Every row gives one point. Each copy is the shape, with its points in the same order, stretched, turned, moved and blurred by noise. Some copies are also mirrored. Which?

Shape (8 x 2):
[[-26 -10]
 [-18 -22]
 [ 32  12]
 [ 18  16]
 [ -1   8]
 [-34  17]
 [ 38  21]
 [ 35 -17]]
Copy 1 (8 x 2):
[[ 16   5]
 [ 14 -18]
 [-45   0]
 [-33   9]
 [-17   5]
 [ 16  29]
 [-60   8]
 [-35 -26]]
Copy 1 is: mirrored
Copy 2 (8 x 2):
[[ 26   8]
 [ 30  -7]
 [-31 -13]
 [-23   0]
 [ -4   5]
 [ 14  37]
 [-42 -11]
 [-10 -37]]
Copy 2 is: mirrored
Copy 3 (8 x 2):
[[  1  21]
 [  6  11]
 [-29 -32]
 [-35 -14]
 [-23  -1]
 [-22  40]
 [-43 -31]
 [ -4 -39]]
Copy 3 is: mirrored
Copy 4 (8 x 2):
[[-30   2]
 [-26 -13]
 [ 32  11]
 [ 19  18]
 [ -2  17]
 [-32  30]
 [ 35  18]
 [ 25 -19]]
Copy 4 is: only turned

Shape (8 x 3):
[[-46   6 -33]
 [ 24  -4  26]
 [-29  34 -44]
 [ 11   0  18]
 [-31  36 -33]
 [  8   9  -7]
 [ 18 -17  38]
 [ 25 -20  -2]]
Copy 1 (8 x 3):
[[-45   9 -43]
 [ 23   0  22]
 [-21  21 -60]
 [ 11   6  11]
 [-20  28 -52]
 [  8   6 -17]
 [ 15  -3  35]
 [ 17 -21  -2]]
Copy 1 is: only turned
Copy 2 (8 x 3):
[[-15 -38  20]
 [ 11  32 -25]
 [ 11 -30  40]
 [  5  22 -16]
 [  5 -22  42]
 [ 16   5  -3]
 [ -2  37 -40]
 [ 21   4 -35]]
Copy 2 is: mirrored
Copy 3 (8 x 3):
[[-33  16 -53]
 [  9  -6  32]
 [-12  39 -58]
 [ -4  -4  19]
 [-18  43 -45]
 [  6   7  -8]
 [ -5 -27  35]
 [  8 -20   6]]
Copy 3 is: only turned

Shape (8 x 4):
[[ 31   7  43   0]
 [ -3 -32 -26  28]
 [ -3 -36 -30 -14]
 [ 43  -5 -34  48]
 [ 26 -22 -21  11]
 [ 34  -3   0 -40]
 [-11  -2  10  44]
 [  2  36  39  -2]]
Copy 1 (8 x 4):
[[ 13  24  51  13]
 [ -5 -47  -5  33]
 [  1 -46  -6 -11]
 [ 37 -16 -11  56]
 [ 18 -31   5  21]
 [ 33   3  23 -23]
 [-26 -11  10  47]
 [-17  49  24   9]]
Copy 1 is: only turned
Copy 2 (8 x 4):
[[ 36  12  41  -7]
 [-22 -17  -3  41]
 [-10 -34 -20   5]
 [ 16  19 -15  54]
 [ 15  -7 -13  24]
 [ 31 -14 -11 -34]
 [-19  18  33  28]
 [  3  37  31 -30]]
Copy 2 is: only turned
Copy 3 (8 x 4):
[[ 22  -3  53   2]
 [  4 -38 -28   4]
 [ -9 -30 -19 -33]
 [ 60 -21 -29   6]
 [ 25 -25 -12 -18]
 [ 15   3  27 -51]
 [  5 -18   1  39]
 [  3  28  44  17]]
Copy 3 is: only turned

Shape (7 x 4):
[[ 20 -20  24  11]
 [-13  26   3  -8]
 [  9  57 -10   0]
 [-15 -22  -5  13]
 [ 39   3  48   9]
 [-19  21   5  15]
 [-17 -22  -6 -12]]
Copy 1 (7 x 4):
[[-13   6 -21 -22]
 [  7   4  18  24]
 [ 21  38  15  34]
 [  4 -27 -23   6]
 [-27  36  -6 -26]
 [ -6  -1  -1  33]
 [ 13 -33  -3  -3]]
Copy 1 is: mirrored
Copy 2 (7 x 4):
[[ 27 -26  16   8]
 [-18   4 -25   3]
 [ -5  15 -60   9]
 [ -4   7  21  17]
 [ 41 -51 -11   4]
 [-16   1 -17  25]
 [-14   9  20  -6]]
Copy 2 is: mirrored
Copy 3 (7 x 4):
[[ 27 -16   8  24]
 [-18  28  -9  -1]
 [ -1  60   9 -15]
 [-18 -26  13  11]
 [ 52  16  -1  35]
 [-21  20   8  16]
 [-23 -26  -9  -3]]
Copy 3 is: mirrored

Shape (10 x 6):
[[-33  16  -2  -5 -31  36]
 [ 10 -12  -2 -11  12 -37]
 [-32  19   5  10 -12   5]
 [  2  35  13   3 -20  23]
 [ 27 -24  29 -35  23 -33]
 [  7 -31   4 -17  32  -6]
 [-40  12 -12   0 -22  26]
 [ 11 -23   6 -26 -12 -23]
 [-15   2  11  28 -33  26]
 [ -6   1 -33   0  -9  17]]
Copy 1 (10 x 6):
[[-26  28 -14 -27 -42  24]
 [ 14  -8  12 -16  29 -20]
 [-24  26   3  -1 -12   6]
 [  6  43  16 -14 -18  27]
 [ 12 -13  44 -45  31  -9]
 [ -1 -26  12 -25  25  14]
 [-30  25 -23 -10 -30  16]
 [ 15  -6  10 -37  -5 -16]
 [ -4  17  15  11 -43  19]
 [  0   5 -30 -19 -14  21]]
Copy 1 is: only turned
Copy 2 (10 x 6):
[[ 27   1 -16  60  -2 -13]
 [-24   0 -12 -18  -3  -9]
 [ -5  11  -2  46  -5 -12]
 [ 31  29   1  35  -8   1]
 [-11  -8   7 -45  24 -10]
 [-18 -14 -19 -10  27   6]
 [ 10   0 -20  59  -2 -16]
 [  1 -19  -7 -18  -5 -11]
 [ 16  -5  11  54 -14  14]
 [  4   0 -41  33  -9   4]]
Copy 2 is: mirrored
Copy 3 (10 x 6):
[[-41  38  17   4 -24  15]
 [ -9 -23 -23 -15   6 -24]
 [-28  28  16   9  -2 -13]
 [  0  28  18  12 -20   6]
 [ 13 -47   5 -38  12  -6]
 [-13 -25 -14 -27  26   6]
 [-52  36   9   4 -18   8]
 [-11 -29  -6 -27 -20 -12]
 [-30  13  27  36 -27  13]
 [-30  18 -28   8 -13  10]]
Copy 3 is: only turned

Shape (12 x 8):
[[ -1  12  -1  -4 -21   7  11  -7]
 [ 17   9 -16   9 -21  28 -13   7]
 [-20 -10   2  16  -6  15 -11 -18]
 [  0   5 -12   3 -19 -13  -5  17]
 [ 16  -8  -9 -11  -6 -40   9   5]
 [-60  12 -12 -46  -9  -2   9  -3]
 [-10  18   4 -14  30   0 -37 -10]
 [ 14 -24  -7  -9  -3 -25   9   9]
 [ -9  18   9  -2 -18   5   1   8]
 [-19  20  -4  16  41   1   7  12]
 [ -7 -37  -2   1 -11  15 -26 -13]
 [ 18  14  -8  17 -10 -19 -14 -40]]
Copy 1 (12 x 8):
[[  2  26  -4   3 -19   7   3 -17]
 [ 30  24 -21   2 -26  21 -15   7]
 [ -6   5  -9  15  -7  30 -18 -13]
 [  0   8  -8   3 -15  -8   1  15]
 [  7  -6  -5  -7  -7 -31  20  -6]
 [-48  39  -8 -38  10   8  -2 -20]
 [ 14  13  -2  -4  35   2 -36 -10]
 [  7 -15  -5  -9  -7 -12  22  -8]
 [ -2  27   6   4 -13   4  -8   1]
 [ -2  24  -1  23  42  18   9  16]
 [  6 -24 -12  -6 -14  29 -21 -14]
 [ 16   5 -28  29  -9 -19 -20 -27]]
Copy 1 is: only turned
Copy 2 (12 x 8):
[[ -2  10   0 -10 -31   6  10  -7]
 [ 27 -17   0  -8 -36  14   2  -6]
 [-22 -15  -7  14 -16  16   1 -16]
 [  7  -5   5  -1 -23 -23   5   2]
 [  8  23 -18   5 -14 -41   0  16]
 [-40  12   4 -52   7 -18   9 -34]
 [  2  10   4   6  25   9 -33 -17]
 [ -1   5 -27   5  -8 -27   2  28]
 [ -9   0  20 -10 -22   6   3  -3]
 [  2   7  19  14  31   3  27  -6]
 [-20 -33 -31   5 -15   9 -19  -4]
 [ 13  27 -19  31 -34   0 -16 -26]]
Copy 2 is: mirrored
Copy 3 (12 x 8):
[[ -2   0   6 -15 -23  -1   4 -14]
 [ 24   0  -2   9 -37  16  -5 -12]
 [-14 -26  19  15  -8   2 -10 -25]
 [  3   0  -5   2 -21 -15  -4   7]
 [ 19  -6  -7 -19  -7 -43   5  16]
 [-52   5 -20 -41 -12   1 -24  -3]
 [  1   8  -1  -9  28   0 -47 -18]
 [ 11 -21  -7 -13   5 -29  11  21]
 [ -6  11  14 -11 -23   2  -3  -2]
 [-10  24  -4  11  29   8   7 -14]
 [ -3 -52   0   6  -7   3 -24  -6]
 [ 29  -7  20  -4 -17 -38 -17 -38]]
Copy 3 is: only turned
Copy 4 (12 x 8):
[[ -6   3  11  14   1  14  23 -15]
 [ 10  10   1  26   3  36  -1  -8]
 [-21  -9  10  10  -7   7 -13 -35]
 [ -8  -6   4  24  23   3   3   4]
 [ 12 -18   0  19  38 -24  17  -8]
 [-58   8  14 -41  27   4  18  -8]
 [  4  31   5 -16  10 -21 -28 -19]
 [ 10 -28  -2  12  23 -12  15  -9]
 [-11  11  17  10   3   6  12  -1]
 [-24  21 -28   5 -18 -26  -7  -5]
 [  0 -24  18   4   3  14 -23 -28]
 [ 11  15   6  35  28  -9  -3 -49]]
Copy 4 is: mirrored

Shape (14 x 9):
[[-30  -8  10  17  -9   6   1 -11  -1]
 [  3  16   1  10  20  10  -3 -12  27]
 [  7  10   9   6  10   7   9  -2  -3]
 [  4 -17   4 -60  17  -4   5 -17   7]
 [  3 -20  -4   4   0  -3  -8  -1  18]
 [-10  -1   3  12  -6   0   7 -16  -4]
 [ -6 -19   8   3   1  -2 -19  40  -5]
 [ -5   0  10  14  -6 -35  -6 -18  -4]
 [  5  36  10  -4  -7   6  -7 -13   6]
 [  7 -15   5  -5  -8   3   9  -4   6]
 [ -3  -8  -2   1  -1 -18   3  -8  -3]
 [  5  27   0   3  17   6  -3 -13  -5]
 [-17 -16 -12  -5  -7  10  -3  -6   6]
 [  5 -21   9   9  -1  10  -1 -17  -7]]
Copy 1 (14 x 9):
[[-24  -6  -8  22   3  36  10   4   3]
 [ 11  17  -4  17  21   3   4   8  12]
 [ -4  11  -2  -2  11   5 -17 -10   9]
 [-27  25  10 -15 -26  -8  23 -13  56]
 [ -2  -6 -17  24  -3  -2  14  -7  19]
 [-25  13 -15  12   4  15   3  -7   0]
 [ 15 -54   1   7  -8   1  -5   4  10]
 [-38   0 -31   9   6 -17   0   9   2]
 [-11  19 -11  -5 -10   1 -25  15  -5]
 [-12   4 -15  11  -8   7   0 -19  22]
 [-26   2 -21   4  -2  -7  11  -8   5]
 [ -5  26   7  -6  13  -4 -11   5 -10]
 [-11  -1  -1  20 -15  23  25  -6   3]
 [-18  11   7  20   3   9  -4 -19  12]]
Copy 1 is: mirrored
Copy 2 (14 x 9):
[[-16 -14 -10 -10   0  19  -4   2  -4]
 [ -2  24 -23   0  25   9  -1 -22   2]
 [  0   8  -6   5  19  -1  13 -10   0]
 [ 31  -3  10  15  29  13 -10  -7  54]
 [ 17   3  -7  -9  13  -1 -24  -2   2]
 [ -7  -8  -6  -1  -1   6   0 -13   0]
 [  9  12   8  -6  19  -7 -21  41  -6]
 [-15  -9   3   5  -6 -13 -32 -21   0]
 [-16  27  -8  -5   5  -8   9 -17  16]
 [ 16  -8  -5  -7  11  -7  -3  -2  12]
 [  5  -4   0   9   0  -3 -18 -11   6]
 [ -9  27  -1   9  15   9  13 -21   0]
 [ 12   1  -5  -6  -1  19  -8   5   8]
 [  6 -12   7 -14  18   8   2 -11  -3]]
Copy 2 is: mirrored
Copy 3 (14 x 9):
[[ -4   5  14  22   8  -4 -26  -3  30]
 [ -4  19   3 -13   9   4   2 -30   3]
 [  8   6  12   6  14   1   0 -14 -10]
 [  7 -53  -5 -24 -13  26  20 -17  -7]
 [ 18   0  -3 -18 -11  -1 -19  -6  14]
 [ -6   1   9  11   5 -13 -23 -13  10]
 [ 31   6  -3   6   2  22  -4  34  10]
 [-13   8 -21  17 -24  -3 -37  -6   2]
 [-32  18   4   7  -1   0  18  -8  -5]
 [ 19 -10   7  -7  -9  -6  -9 -10   5]
 [  3  -7 -11   2  -6  -3 -21  -6   2]
 [-23  14   6   0  23   6   3 -15 -15]
 [  2 -13   9 -10   9  -6 -13  -1  24]
 [  9   0  25  -1   3  -3 -30 -13   3]]
Copy 3 is: mirrored
Copy 4 (14 x 9):
[[-10 -28  -7  31   1  12  12  14  -4]
 [  3   6  14  24   0  -2 -23 -21  28]
 [ -1  14   9  21  -4  -8   0 -10  -9]
 [ 47 -13 -39   4   8 -40  10 -35   0]
 [  4  -4 -20   0  -4  -6 -16   8  10]
 [-11  -7 -11  26  -7   4  16  -2  -2]
 [ -8  -3   4 -19  25  -6 -16  31 -26]
 [-39   1 -30  24   4 -17   9  -7   6]
 [-18  -8  20  11 -12 -10   4 -41   3]
 [  7  -2 -18   8 -19 -14   6   5  -7]
 [-11   3 -25  11   3 -10  13  -1   1]
 [ -8  11  12  23   8   4  -1 -35   2]
 [ 10 -21 -18   3   0  13   8   4   5]
 [  4  -2 -23  28 -13   2  -6   2 -18]]
Copy 4 is: only turned
